Every row gives one point. To make a cloud, some directions were put in groups of two or more. Within a group, all points are equally far from the middle, so they leave a hole (a ring in 2 directions, a hollow ball in 3). The other directions are filled evenly. Then the cloud was stretched, turned, moved and blurred a little. Count the holes, and give their numbers of directions, smallest first.

Cloud:
array([[-0.28,  0.25],
       [ 0.43,  0.39],
       [-0.11, -0.40],
       [-0.37, -0.13],
       [-0.17,  0.34],
       [ 0.19, -0.42],
       [ 0.48, -0.26],
       [-0.39, -0.02],
       [-0.39, -0.02],
       [-0.23, -0.34],
       [ 0.33, -0.36],
       [ 0.23, -0.40],
       [ 0.06, -0.43]])
Holes: 1 (2)

Cloud:
array([[-0.46, -0.06,  0.52, -0.51],
       [-0.62, -0.27,  0.27, -0.29],
       [ 0.39,  0.17,  0.09, -0.16],
       [-0.37,  0.09,  0.33,  0.08],
       [-0.07,  0.29,  0.04,  0.27],
       [ 0.07, -0.26, -0.41,  0.37],
       [ 0.26, -0.39,  0.08, -0.21],
       [-0.14,  0.27,  0.69, -0.24],
       [-0.66,  0.16,  0.09,  0.25],
       [-0.08,  0.52,  0.24,  0.37],
       [ 0.46,  0.39, -0.13,  0.12],
       [-0.16,  0.24,  0.32,  0.44],
       [-0.08, -0.19,  0.14,  0.06],
       [-0.19, -0.17, -0.21,  0.26],
       [ 0.12, -0.04,  0.32, -0.20],
       [ 0.35, -0.48,  0.34, -0.16],
       [-0.25,  0.27,  0.43,  0.12],
       [ 0.00, -0.36,  0.16,  0.05],
       [ 0.13,  0.59, -0.19,  0.28],
       [-0.52, -0.23,  0.15, -0.45],
       [ 0.58,  0.32,  0.21,  0.03],
       [-0.02, -0.27,  0.00, -0.54],
       [-0.52,  0.56,  0.25,  0.02],
       [-0.21,  0.34,  0.48, -0.41],
       [ 0.07, -0.03,  0.31, -0.45],
       [-0.31, -0.17,  0.43,  0.06],
       [-0.06,  0.30,  0.66, -0.27]])
Holes: 0
